Every row gives one point. The last column is the point's height on a tilted bowl or saddle (a function of degree 2), plus a little noise. Count its main directions that bend up, bend down and stay straight.
In the rows, zero is written as 128.

Points (16 x 4):
[[159 138 138 120]
 [142 121  92 108]
 [115 127 105 112]
 [187  77 175 157]
 [ 97 158 110  98]
 [121  94 141 131]
 [ 99 103 125 137]
 [ 92 141  45 221]
 [113 195 104 103]
 [149  93 143 113]
 [126 131 180 153]
 [114 162 178 114]
 [143 137  93 118]
 [138 124 153 123]
 [117 156 137  95]
 [121 122 151 122]]
Directions: 2 up, 1 down, 0 straight

Points (22 x 5):
[[123 135 146 120 119]
 [147 150 101 149 114]
 [118 124 107 108 127]
 [111 106  71 109 128]
 [140 131 164 168 120]
 [123 160 147 111 103]
 [131  80  96 144 104]
 [124 150 128  96 104]
 [176 118 122 102  78]
 [125 120 135 198 111]
 [174 169 157 162 105]
 [115 122 103 214  89]
 [158 155 148 160 119]
 [168 185  91 170  76]
 [141 161 140 147 123]
 [168  77  96 129  70]
 [162 123 105  96  91]
 [149 131 149 101  96]
 [ 99 160  89 129 115]
 [119 193 134 117  83]
 [ 83 106 111 144 122]
 [163 100  86  91  87]]
Directions: 0 up, 3 down, 1 straight

Points (44 x 7):
[[125 127 121 126 168 144 129]
 [125 134  92  67 126 145 137]
 [129  78 113 140 125 126 117]
 [129 172 135 105 102  92 154]
 [130 198  87 126  84 125 159]
 [205 155 117  77 175 120 127]
 [ 93 100 111 117 106 111 103]
 [ 64 164  86 153 132 164 178]
 [131 110 135 115 133 132 132]
 [103  72  76 103  94 135  70]
 [114  55 123  88 133 129  72]
 [143 140 148 148 157  95 134]
 [176 107 128 109 115 151 126]
 [152 108 149 128 144 159 116]
 [132 137 125 119 107 122 144]
 [119 100 187 132 110 121 111]
 [148 142 138  89 131 142 148]
 [133 164 119 121 118 102 135]
 [ 96 142 121 112 114 189 186]
 [131 122 125  88  79  81 112]
 [137 121  90 110 124 119 135]
 [109 140 135 148 164  84 137]
 [151 141 154 158 148 210 105]
 [104 101  80 156 103  84 101]
 [190 142 138 130 136 125 111]
 [195 107 102 140 118 116 128]
 [106 115 108 107 101 114 120]
 [166  97  91 149 140 123 170]
 [129 150 133 124 128 152 150]
 [ 94 104 139 131  69 107 106]
 [153  97 161 107 131  80 159]
 [196 115 121 131 130 106 123]
 [185 127 188 112 150  98 150]
 [143 172 100  77 189  90  95]
 [140  66 131  83 106 147  78]
 [124 147 161  59 131 151 179]
 [119 127 131  74  95 129 152]
 [148 136 105  63 112 132 139]
 [169 158 135  96 171  79 149]
 [169  84 158 168 151  99 121]
 [113 119 172 148 157 202  59]
 [147 126 137  97 147 135 142]
 [132 142 121  85  93  70 126]
 [159 105 177 151  78 146  61]]
Directions: 2 up, 3 down, 1 straight

Points:
[[105 134 137  95 101  84 200  94 151]
 [ 56  53 150 157 154 131  90 145 163]
 [138  72 122  76 135 155 131 101 145]
 [127  79  64  91  70 109 113  95 189]
 [ 70 139  83  97 151  98 100 128 168]
 [134  99 119  96 115 137  99 200 155]
 [117  96 113  73 158 133 156 159 135]
 [103  83 157 107  76 132 106 125 164]
 [ 94 153 146 113 122 115 160 130 143]
 [ 57 176 198 113 141 140 141 124 176]
 [125 148 132 154  97 129 162  84 153]
 [139 129 163 154 142  82 165 144 142]
 [134 135 120 158 183 179  66 116 181]
 [166 171 120 136 113 102 147 158 154]
 [170 118  95 112 136 151 151 128 147]
 [121 166 108 139  74 129 157 109 160]
 [117 122 126 163 134 117 112  87 148]
 [ 92 173 115 140 136 187 152 104 171]
 [143 127 155 144 174 111 157 126 139]
 [150 128 130 179  88  68 124 121 158]
 [162 132 164 150 152  93 134  88 144]
 [172 139 105 151 131 167 150 135 162]
 [ 98 126 133 104 133 156 133 134 140]
 [152 131  85 124 162 106 124 124 142]
 [144 109 151 106 201 188 126 144 150]
 [161  95 101 141 106 141  99 111 164]
 [155 143 143 157 151  93 128 105 143]
 [101 162 110 121  93 128 169 204 167]
 [158 156 110 159 103  96 130 108 148]
 [130  59 132 151 154 124 132 126 133]
 [113 118 130 112 160 164 140 121 139]
 [144 124 157 130 139 195  97 146 158]
 [156 101 130 128 111 167 188 125 158]
 [112 108 172 118 156 152 145 105 141]
 [ 92  72 160 135 162 124  84 145 146]
 [ 70 170 166 130 106 130  86 128 149]
 [139 177 150 119 128 166 159 128 163]
 [170 136 153  80 113  94 126 112 142]
 [104 135  87 111 129 127  94  94 159]
 [139 177 167 146 125 173  99 126 162]
 [168 105 114  46 131 150 148 118 161]
 [210 110 151 147 111 130 158  85 164]
 [101 126 106 130  88 115 182 131 152]
 [144 153 124 151 110 122 127 142 144]
 [108 159 128 100 160  68  91  91 163]
 [108 149 127 213 171 153 128 145 172]
 [122 128 137 149  90 121 117 129 146]
 [101 107 169 157 169 110  88 109 156]
 [134 128  87 145 130 144  81 133 160]
 [121 140  76  94  90 107 102 119 164]
 [130  92 100 119 164 153 158  86 140]
 [124 115 145  83 160 149 143 133 138]
 [ 84 142  81  83 124 147 197 166 174]
 [120  80  94 157 110  91 130 142 149]
 [ 79 127  74 151  88 192 112 115 196]
 [112 136 125 159 156 147 137 157 136]
 [128 113 143 154 153 155 114  67 161]
 [175 179 152 140 143 115 158 126 162]
 [103 102 107  91 121  91 117 109 143]
 [132 114 104 148 177 103 142  80 145]
 [ 55  94 134 135 123 163 104 193 148]
 [102 156 122  92  84 131 175 145 167]]
Directions: 6 up, 0 down, 2 straight

Points (65 x 9):
[[ 95 112 143 118 130  99 115 116 141]
 [148 129 144 155 148 151  50 180 120]
 [164 145 135 106  64 108 125 116 149]
 [114 171 164  61 126 104 125  97 155]
 [119 127 138 178 170 156 101 100 149]
 [ 84 119 168 137 167 171  77 151 166]
 [179 157 151 120 121  82 110 146 151]
 [140 152  93 178 119  96 110 160 164]
 [153 157 102 111  92 146 161 100 149]
 [ 76 137 133 167  95 113 123 132 169]
 [ 75 150 127 154 111 113 106  99 165]
 [ 27 138 119  91 183  90 130 108 171]
 [108 144 152 107  89 136 151 145 154]
 [198 115 111 153 104 131 145 173 156]
 [100  85 141  90 132 172 153 157 164]
 [ 99 127  90 101 116 146 133 109 151]
 [ 95  78 164 167 135 119 149 104 135]
 [125 149  86 136 100 197 112 132 150]
 [125 134 100 111 115 152 124 102 142]
 [ 99 138 132 204 123 126 150 103 159]
 [148 145 169 129  88 164  98 120 131]
 [129 204 111 154 151  97 163  87 177]
 [171 100  48 138 154 164 131 113 173]
 [109 176 121 150 136 111 135 118 158]
 [ 87 167 120 124 182  68 128 139 180]
 [103  84 104 116 149 202 150 107 165]
 [156 111 141 199  88 192 198 177 222]
 [206 134 128 161 135 177 115 123 134]
 [100 137 184 111 111 112 114 144 155]
 [ 81 108 139 181 123 137 164 105 140]
 [112  95 131 171 131 175  85  59 161]
 [135 121 114  76 147 147 111 112 145]
 [142 117  65 121 187 110 164 143 170]
 [127 118 110 156 150  65 147 126 146]
 [ 77 130  96  76 112 116 126 107 162]
 [ 68 114 126  82 156 123 146 164 163]
 [ 96 127 101 139 156 106  84 149 163]
 [188  89 147  92 170 101 109 114 157]
 [153 105 117 173 129 123 167  93 142]
 [154 111 115 120 139 146 138 108 139]
 [125 115 141 104 146 136 101 138 138]
 [130 157 131 125 105 128 117 106 140]
 [173  87 145  95 179 122 145 146 160]
 [187 109 102 132  85 102 127 109 152]
 [105 110 101 136 178 117 151 138 146]
 [175 140 192 120 106 137 157 114 155]
 [178 114  95  60 107 172 173  84 175]
 [139  74 131 142 170 123 167 133 145]
 [ 67 141 160 102 112 115 129 152 167]
 [116 123  85 180 109 143 102 163 163]
 [121 125  84 127 108 140 172 153 155]
 [108 117 153  81 163 148 156 127 145]
 [175 107  85 130 104 123 107 126 144]
 [157  95 142 150 152 206 149  97 158]
 [140 128 110 143  93 140 134  94 141]
 [ 81  96 135 151 124 130 112 141 157]
 [108 169 135 157 150 118 114  83 151]
 [106 109 121 170  87  95 165 110 138]
 [112 133 103 105 117 135 136 107 142]
 [124 125 103 140 133 135 163 145 147]
 [142 100  84 134 126 134 108 140 146]
 [163 124 145 128 122  86 166  95 144]
 [100 148 121 114 132 108 140  77 137]
 [154 176 173  93 160 120 124 168 153]
 [168  89 111 181 109 107 144 148 158]]
Directions: 6 up, 1 down, 1 straight

Points, 66 rows:
[[102 190 177 113 163 129 158 134 163]
 [ 71  68 111 140 134 106 124  93 149]
 [130 155 126  85 137 157 112 183 154]
 [ 82 100 154  97  74 110 119 169 164]
 [120 142 100 124  95 152 161 126 151]
 [122 149 130 142 187 149 183 101 161]
 [114 160  99 170  93 110 115 128 151]
 [ 80 130 104 146 146 134 100 161 132]
 [134 105 152 128 139 113 131 142 137]
 [176 109 112  80  99 146 158  89 155]
 [106 124 142 129 115 110 151 131 135]
 [155 184  96 112 119 113  87 111 149]
 [118 142 108 118 115 170 101  71 155]
 [153 159 146 149 151  88 154 119 140]
 [ 79 141 141 130 134 126 124 115 132]
 [ 81 136  68 137 160 115 113 143 136]
 [110 100 114 160 103  99 103 100 143]
 [107 105 146 126 132 147  98 167 143]
 [116 116 168 132 149 177 150  73 164]
 [ 95 126 129  84 131 187 121 139 158]
 [129 174 133 165 163 143 143  85 154]
 [147  91 105  94 167  77  73 124 154]
 [146 122 187 170 143 126  89 105 160]
 [133 128 150 159  70 106 110 142 157]
 [128 118 119 109  78  87 151 144 146]
 [143 130 168 169  82 111 162 124 155]
 [161  99 122 151 112 143 124 117 144]
 [151 123  90 198 172 127 149 116 172]
 [ 77 117 136 180 140 107 156 137 151]
 [136 131 168 189 176 132 141 121 160]
 [105 121 118  89 108 176 163 110 164]
 [143 144 156 147 174 132 104 102 147]
 [172  98 155 114  80 168 111 134 171]
 [151  95 122 134 162 129  97 103 143]
 [171 103 171 138  58  87 131 142 168]
 [161  78 112  99 140 146 125 132 153]
 [ 98  80 125 107 126  95 130  76 147]
 [ 95 126 140 118 164 166 146 139 149]
 [132  99  68 128 131 198 108 143 179]
 [150 147 167 178 173 132 126 115 156]
 [137  56  84 178 122 135 111 131 176]
 [138  87 145 125 111 129  96 145 146]
 [124  83  83 104 125 124  48 195 159]
 [129 110 161 197 101 121 106  58 174]
 [ 78 156 163 135 125  94 136  90 147]
 [148  68 150  90 132 170 129 117 168]
 [133 126 162 102 115 102 177 171 162]
 [166 129 133 115 129  64  79 109 150]
 [116 109 117  82  87 161  88 152 159]
 [109 137 121 138 114 122  81 143 133]
 [100 106  95 138 173 107 148 156 146]
 [134  54  97 159 116 150 131 157 176]
 [133 159 129 164  76 131 151 105 156]
 [179 145 169 121 137  71 126 117 151]
 [142 119 104  87 117  87 187 114 151]
 [120 116 159 195  97 169  99  78 187]
 [147 135 137 112 153 123 118 145 136]
 [131 147 121 162 146 214 122 151 186]
 [111 134 154 121 103  93 138 138 139]
 [164 145 208 137 158 119 103  80 174]
 [110  97  96 117 188 131 125 143 147]
 [109 112 105 197 195 121 165 102 179]
 [132 152 121 105 116 133 124  75 142]
 [143 115 187 113 153 176 167 115 172]
 [107 118 124 155  93 111 106 125 141]
 [205 106 139 171 157 114 155 109 150]]
Directions: 7 up, 0 down, 1 straight

Points (63 x 9):
[[135 105 117 113 115 136 110  70  92]
 [105 153 159 143  72 140 168 133 114]
 [170 129  98 112 117 123 113 124  94]
 [167 156 116 145 161 104 134 130 119]
 [114  95  79 128 135 104 132 125 106]
 [115 118 113 135 111  90 122 163 117]
 [ 99 126 129 141 154 127 148 141 127]
 [ 97 123 138 184 130 130 153 186 119]
 [104 146 142 162 149 164 128 141 129]
 [127 132 154 145 107 120 116  98 116]
 [ 97 101  99  93 151 178 156 107  94]
 [125 116 206 171 175 149 134 165  91]
 [145  72 117  81  95 129 107 145  84]
 [150 124 141 153 161  82 127 138 114]
 [103 173 130 122  93 144 127 111 120]
 [182 159  71 195 125 112  90  71  79]
 [151 143  86 125 144  82 147 143 112]
 [141 105 136 171 116 119 107 137 109]
 [108 106 143 125 136 126 111 128 115]
 [ 44 167  93 122 133 109  89  97  86]
 [156 101 169 157 151 132 107 113 103]
 [ 98 127 156 125  49  92 170 165  94]
 [114  61 121 117 108 154 104 164 100]
 [ 65  89 137 106 198 111 105  82  57]
 [125 109  96 124 156 138 118 151 115]
 [ 77 121  91 119 149 168 126 134 110]
 [111  90 124 102 113 156 141 159 115]
 [ 92 107 127 161 122  71 191  82 119]
 [179 149 158 119 159 153 129 121 107]
 [186 116 149 160 100  94 136 203  73]
 [104 133 132 130 154 121 163 146 126]
 [163  83 116 150 150 162 110 119  93]
 [ 67 128 125  72  90 102 135 170  90]
 [168  74  88  82 106 167  93 132  71]
 [139 154 114 104 119 176 124  63  82]
 [116  98 116 145 131 133 109  97 111]
 [172 139 112 103 124 138 145 122  96]
 [144 140 177 123 154 106 151 153 115]
 [152 115 104  81 151  79 118 115  72]
 [126 135 146 100 164 158 101 148 117]
 [146 125 152  90 127 172 175 140 105]
 [124  90 133 129 143 151 141 117 112]
 [116 163  37 119 144 148  78 124  90]
 [105 119 167 158 122 154 114 138 117]
 [ 85 100  89 160 103  94 170  98 125]
 [170 128  64 162 138 122 145 109 100]
 [133 166  81 123 170 130 134 150 127]
 [169 154 165 153 195 156 112 108 111]
 [ 90 103 149 198 127 193  93 174  89]
 [108 146 151 109 175 172 146 182 122]
 [135 149 118 169 162  61 140 142 128]
 [138 204 118 127 126 173  77 144 127]
 [183 130 106 100  78 140 196 125  64]
 [136 137 136 141 154 143 117 153 127]
 [151  90 100 105 136 109 164  97  85]
 [137 165 109  82 105 131  87 131  98]
 [152 103 105  64 143 135 163 126  77]
 [169 121 220  92 142 121 163  99  86]
 [125 126  95 135 167 164 156 115 114]
 [112 101 142 153 149 207 113 106 101]
 [143 148 102  75 158 144 101 151 101]
 [152 129 123 125 130 157 196 159 110]
 [118 133 170 118 140 129  99 116 117]]
Directions: 0 up, 5 down, 3 straight

Points:
[[129 169 151 111 116  99  81 133 119]
 [147 119 164 154  89 138 113 109 134]
 [153 138 185  53 178 135 104 181 165]
 [129 117 122  91 154 132 139 174 152]
 [ 78 116 125 149 150 123 152 139 160]
 [ 73 149 113  97 146 206 133  75 181]
 [162  62 167 118  81  88 133 149 168]
 [100 117 146  99 122 135 109 142 142]
 [124  76 159 151 118 100 141 157 166]
 [111 172 137 104 144  76 104 127 137]
 [ 56 166 187 140 148 169 124 136 173]
 [ 59 119 197 108  98 115 116 123 158]
 [128 156 156 168 132  88 192 171 194]
 [135 101 142 108 174  90  89 143 137]
 [156 166 158 126 201 139 137 165 179]
 [ 84 137 153 110 107  75 113  82 152]
 [108 123 131 139 158  89 211  97 175]
 [107 126 143 108 151 147 151 155 158]
 [187  96 200 142 157  86 125 146 168]
 [117 179 119 122 105 136 127 141 149]
 [167 122  92 181  97 103 125 100 154]
 [116 169 126 130 148 127 102 143 147]
 [122 119  89 121 176 169 118 144 139]
 [ 85 123 138 133 181 125 193 142 177]
 [117 120 115  96 133 146 157 125 150]
 [115 147 150 120 172 101 122 126 141]
 [118 158 170 187  89 120 130 145 157]
 [ 98 159 106 172  86 101 125 134 179]
 [125 113 131 137 114 125 155 165 155]
 [152 107 142 133 101 129 121 154 138]
 [149  59  97 139 143 143 139 181 145]
 [102 169 112 125 103  86 172 133 177]
 [ 79 132 110 140 178  92 184 173 187]
 [173 106 158 142 135 140 154  84 152]
 [130 136 116 111 138 124 164 104 143]
 [165 139 132 154 127 143  96 133 136]
 [169 119 148 104 105 107 185 127 148]
 [124 152 156  72 191  97 112 189 163]
 [154 132 139 187 148 144 111 162 159]
 [137 155 119 104 122  91 102 160 141]
 [101  61 150 147 173 164 101 158 152]
 [ 90 107 151 102 199 129 140  76 154]
 [126  59 117  74 191  78 136  76 138]
 [141 107  99  90  96 151 153 107 159]
 [119 129 137  82 137 165  99 102 142]
 [ 99 138 149 122 152 145  60  82 135]
 [132 121 132 163 127  65 124 134 157]
 [167 116  92  94 131  90 130  87 139]
 [157 117  91 146 104  74  91 120 164]
 [150  95  98 120 122 145 134  87 139]
 [124 120 186 100 120 199 107  83 161]
 [134  74 167 172 111 132 158 117 168]
 [125 117 125 119 117 152 147 143 146]
 [182 132 161  75 140 134  81 111 134]
 [116  95 120 113 144 114 143 118 138]
 [ 89 141 139 105 132  80 148 128 156]
 [118 122 175 105 125 173 125 133 150]
 [108 107 134 135 146 107 101 116 138]
 [131 131 140 165 108 114 129 166 155]
 [168 113 127 163  65 141 131 177 152]
 [148 121 113 150  93  79 136 183 168]
 [136 104 112 136 112 105  94 122 145]
 [116  99 114 137 149 133  95 100 135]
 [132 115 171 116 186 167 130 130 159]]
Directions: 5 up, 1 down, 2 straight

Points, 65 rows:
[[109 122  98 110 153 135  25 115 161]
 [113 139 156 148  59 110 115 125 142]
 [150 130 102 101 137 124  96  99 152]
 [145 130 105  76 117  85 185 103 195]
 [ 97 109 142 153 127 125 157 199 129]
 [150  84 110 111 147  87 165 119 176]
 [132 166 150 101 130  90 117 163 133]
 [147 159  95 122 147 183 133 114 152]
 [ 81 151 129 195 114 136 117 131 134]
 [149  77 112 104 154 134 115 192 177]
 [152 148 121 109 126  87 137 158 142]
 [126  71 160 147 154 155 156 133 129]
 [161 194 204 103 190 151 119 116 183]
 [109 147 119  80 104  95 122 141 138]
 [126 107 166 148 175 135 138  84 161]
 [117 152 171 114 143 164 126 143 144]
 [110 147 115 139 129 162  92 134 132]
 [104 167 139  98 150 142 128 168 144]
 [101 140  80 161 109 104 176  78 169]
 [144 224 124 124 112 138 138 120 160]
 [ 72 139 128 159 140  78 128 168 140]
 [110  75 163 138  94 102 126 168 133]
 [164 121 159 156 131 141 142 127 128]
 [ 95 143 147 168 152 160 136 168 133]
 [133 139  82 136 132 150 124  89 147]
 [ 66 142 143 124 108 135 156 106 132]
 [145 178 135 140  99  93 120 146 139]
 [178 145 121 120 109 118 120  83 155]
 [112 171  80 105 144  92 167 126 178]
 [101 177 171 131 164 101 154 147 144]
 [185 128 126  96 149  79  99 136 159]
 [158 138 146  61 217 115 148 149 220]
 [110 107 165  81 110 110 142 126 149]
 [141 126 164 205  55 141  96 106 161]
 [151  89 184  92 129 164 149 112 168]
 [150 150 144 125 124  91  87  93 155]
 [177  46 109  69 156 116 148 128 226]
 [115 113 148 102 170 136 169 177 166]
 [119 163 100 113 145  96 140 107 159]
 [135 137 140 168 169 108 116 166 150]
 [114 146 140 108 116 177  96 166 139]
 [105 157 158 178 121 100 168  92 140]
 [161 140 116 129  86 121  87 153 139]
 [151 156 141  95 111 167 141 180 151]
 [142 140 121 119 144 116 151  93 159]
 [153 127 150 127  92 129  68 138 151]
 [149 158 154 100 127 179  89 171 151]
 [144 152 113  94 133  87  82 144 134]
 [152 117 164 115 133 197 168 149 150]
 [100 138 107 166 151 127 190 138 145]
 [ 81  99 121  97  86  78 133 123 145]
 [167 157  61 164 101 137 141  80 161]
 [137 134 111 149 118 110 116 172 135]
 [129 152 142 159 153 140 172 135 138]
 [ 88 120 152 148 104 113 137 147 118]
 [ 60 117 122 133 104 122 154 147 118]
 [134 110 137  92  93 125 114 113 147]
 [ 81 179 112 100 124  87 143 111 156]
 [141 164 178 158 151  88 132 120 143]
 [184 156 133 132 184 151 101 135 161]
 [108 164  82 103 145 149 126 136 147]
 [139 131 134 150 105 120 124 117 131]
 [151  91  94 131  79 108 127 114 145]
 [148 101  94 153  72 137 126 176 135]
 [ 98 149 133  70  87 107 106 165 135]]
Directions: 5 up, 1 down, 2 straight
